Rows are points. A path goes straight from each point to the next, and from the last back to the first. The post is the endless flat space through its rows: a point in 2 columns, a line in 3, a plane in 4, and so on, so that a path can go around it. Count how often the path circles the post. Going back the other way cancels.

Post:
[-7 17 7]
[24 -24 15]
Path:
[1 23 26]
[-2 -20 30]
[-17 31 30]
[45 -12 12]
[9 4 2]
[-1 3 2]
[28 -44 21]
[1 -1 24]
[60 -59 38]
[4 -15 22]
[-7 -12 1]
[38 -37 -7]
[3 14 3]
[-3 25 19]
[0 -14 26]
[-4 -25 17]
[34 -48 -3]
[15 -27 -5]
[15 -56 24]
[13 -6 32]
[1 16 12]
[16 9 7]
[14 -4 31]
[-10 7 14]
[-50 46 -6]
[19 -13 -12]
[45 -34 17]
Times around: 1

Post, 7 rows:
[-11 -16 1 11 -4 -20 -10 18]
[-22 -6 7 1 11 -19 -6 -28]
[-2 -9 -4 4 19 -22 -4 -7]
[2 -7 -16 17 31 9 17 -10]
[16 14 9 -4 -9 14 12 -8]
[-17 4 4 -13 -26 -9 6 25]
[17 4 -20 1 -3 23 2 -4]
Path (24 x 8):
[-30 9 -38 19 11 1 38 7]
[16 -7 -12 -14 -25 -32 -10 7]
[22 -20 -9 8 20 -18 -23 -7]
[0 -10 5 19 18 26 -7 13]
[-7 26 -5 -49 -11 25 2 -41]
[24 19 0 -6 34 7 -5 -60]
[-14 -22 -9 27 6 -30 4 40]
[42 6 2 12 -3 8 11 9]
[-30 8 -9 -6 1 -20 -10 1]
[30 -10 -20 52 24 -4 -7 16]
[12 -23 -30 35 -9 -13 -36 -24]
[-17 1 -10 12 -5 -9 18 -28]
[-2 16 -22 1 4 13 15 -5]
[-9 28 -15 -25 -5 -14 17 2]
[16 -30 1 41 29 -20 -6 -2]
[29 12 4 -17 3 -47 -10 6]
[-44 -17 -19 24 15 -19 -12 43]
[-20 9 8 -5 4 5 5 0]
[18 16 -5 -12 -13 -10 -5 2]
[-21 11 -3 0 -21 28 32 -3]
[-5 13 12 -4 12 34 47 -29]
[-19 16 5 -14 -30 43 52 -34]
[17 -16 21 14 4 10 -8 6]
[29 16 18 9 7 20 5 4]
Times around: 2

Post:
[-5 4 -8 1 13 7 20 -7 -17 15 17]
[-3 4 10 -2 8 -21 7 9 3 -6 -22]
[-7 -16 8 14 7 -13 11 -7 -6 4 -4]
[3 -4 15 -20 -8 5 -1 -18 6 -8 -29]
[11 -12 -8 2 6 -2 -10 -5 -17 -24 1]
[-6 9 22 -9 2 38 -26 26 30 3 13]
[-14 15 2 -12 -5 -3 -8 -9 -1 -17 1]
[-8 -11 -12 -9 1 -18 -10 -2 16 -10 -19]
[19 19 17 22 7 -16 23 1 5 5 6]
[-2 11 14 0 -17 24 18 8 0 10 27]
Path:
[11 23 45 28 -11 -5 -13 -8 7 -12 -12]
[-3 12 -3 -15 -12 0 15 -10 -14 -6 -10]
[13 -7 18 -2 9 3 -2 -10 -19 1 -23]
[-1 15 5 -10 9 7 1 41 20 7 32]
[13 5 10 16 7 -35 11 -13 -12 -4 3]
[-10 18 16 -2 -19 18 -8 -10 19 16 5]
[-18 10 22 21 5 -9 -10 2 21 1 2]
[-24 -7 2 9 -8 -10 25 -32 -6 7 -26]
[-9 -14 60 8 -19 41 -27 6 16 9 -22]
[1 10 -7 -18 4 -18 13 0 20 25 -9]
[20 -9 -13 3 14 -17 6 2 -16 -27 8]
[2 6 -1 -19 1 24 33 -39 18 36 -11]
[-11 22 -4 11 6 -4 21 -2 -7 5 -6]
[-20 -2 -3 4 -17 -8 2 29 29 11 -8]
[0 21 9 5 2 -14 42 -2 6 3 5]
[-3 10 11 -45 10 13 -11 15 -23 -42 -8]
[-23 -27 -2 -12 25 -1 13 -24 -33 11 9]
[0 -4 11 4 2 -12 16 23 16 -9 7]
[8 14 16 21 3 18 19 0 -13 -4 12]
[-1 4 -9 -6 -3 -1 -20 15 -22 -33 -6]
[-6 2 30 14 -28 -11 10 -1 32 18 1]
[13 31 25 -12 -5 5 8 27 32 -2 19]
[2 0 -33 -23 13 13 -7 25 27 6 1]
[-5 -13 6 21 9 -5 -1 -11 -2 -1 -12]
[21 -17 -4 6 4 -8 0 -38 -12 4 -17]
[16 -25 4 -4 -1 -5 -23 10 3 -8 -2]
[5 -3 -15 -7 -8 -20 5 12 5 8 7]
Times around: 2

Post:
[30 -19 12 18 6 -31 41 -1 -8 20 -11 -7 -6 18]
[0 -4 -3 -8 23 -4 24 -17 16 -2 -12 14 -8 -20]
[3 -13 16 6 -15 -3 9 -10 -9 36 -9 10 13 9]
[10 -23 14 4 -1 1 -2 -3 -18 -13 -8 -4 16 6]
[6 -21 0 -7 0 -6 12 -24 -14 21 -4 -8 -9 4]
[5 5 -5 26 54 -8 -31 -7 10 30 17 2 -11 10]
[-1 -1 19 1 6 7 -2 -1 -12 -3 -1 -13 6 -10]
[12 -2 3 3 5 -23 20 -17 8 -17 11 8 1 -15]
[-29 -6 9 6 0 -5 -1 -23 -5 -24 -6 9 -3 -16]
[-4 0 -8 8 11 5 9 4 -12 -23 -6 22 14 -17]
[22 14 4 -1 -5 1 -10 -4 -9 6 -14 2 -5 5]
[-4 23 -17 13 10 -2 -42 34 20 -13 -16 -52 24 7]
[-4 -5 0 0 -3 -2 12 5 20 0 -3 14 -14 2]
Path (29 x 14):
[6 -20 22 -1 -5 -6 -3 -25 -2 -8 10 3 -7 -2]
[16 16 -9 29 18 -14 15 6 -8 15 -14 19 8 -16]
[19 -33 0 -9 -35 -15 0 5 -3 26 7 10 6 28]
[27 10 10 1 31 -15 -27 0 -22 -13 -3 -11 -27 15]
[32 11 -5 -1 22 -19 23 -23 -3 30 -17 23 -27 -10]
[16 -11 10 30 12 -8 -7 15 22 -29 16 42 -14 7]
[20 18 16 9 -3 5 28 18 16 -2 -24 -7 22 -12]
[-29 31 26 28 -6 -4 -17 -11 -5 -7 -13 11 -13 4]
[20 -2 23 6 28 10 26 -1 -17 43 -11 24 1 7]
[8 9 -5 13 -14 1 -24 6 13 -18 -10 -19 8 20]
[-6 -30 8 9 -12 5 10 -6 16 -6 26 5 19 -15]
[14 -13 20 -6 -9 14 29 -6 -9 19 6 -7 12 -25]
[31 -14 26 12 10 -33 10 -29 2 1 23 -22 -5 4]
[-22 22 9 12 -1 -13 17 -20 -11 13 5 -18 20 -29]
[15 -12 5 1 47 -22 -16 -45 4 12 34 5 -10 -1]
[22 -13 -25 5 22 -33 -22 -14 -3 32 -6 -17 20 16]
[-1 -10 -6 19 4 -25 -30 6 10 -24 31 -13 8 -6]
[-35 2 10 35 -10 -20 -20 13 39 -41 1 -27 1 -8]
[3 3 1 0 -12 -6 6 -27 2 3 -6 -2 -6 1]
[17 19 1 -13 -3 9 -11 -22 -33 4 -18 -10 11 -10]
[10 -28 7 -1 20 -18 -5 -1 5 3 -9 -4 9 22]
[5 -26 -3 -19 35 7 5 26 24 -25 -1 -26 2 -26]
[-2 21 -13 -7 -18 9 -3 4 -8 3 -19 18 19 -19]
[27 -21 -5 -1 3 -5 60 3 -10 2 -33 -11 7 -19]
[12 3 4 18 -2 13 2 -5 -16 -15 -15 5 18 -10]
[-10 7 34 -7 -43 13 34 -26 -29 14 -10 1 29 -13]
[-3 -3 10 -3 -21 -6 5 1 -2 -9 -3 1 17 11]
[-16 9 -47 -6 33 25 6 53 18 11 -44 0 45 -15]
[-20 -15 -6 14 0 -11 17 41 24 -11 -24 -4 17 -9]
Times around: 3
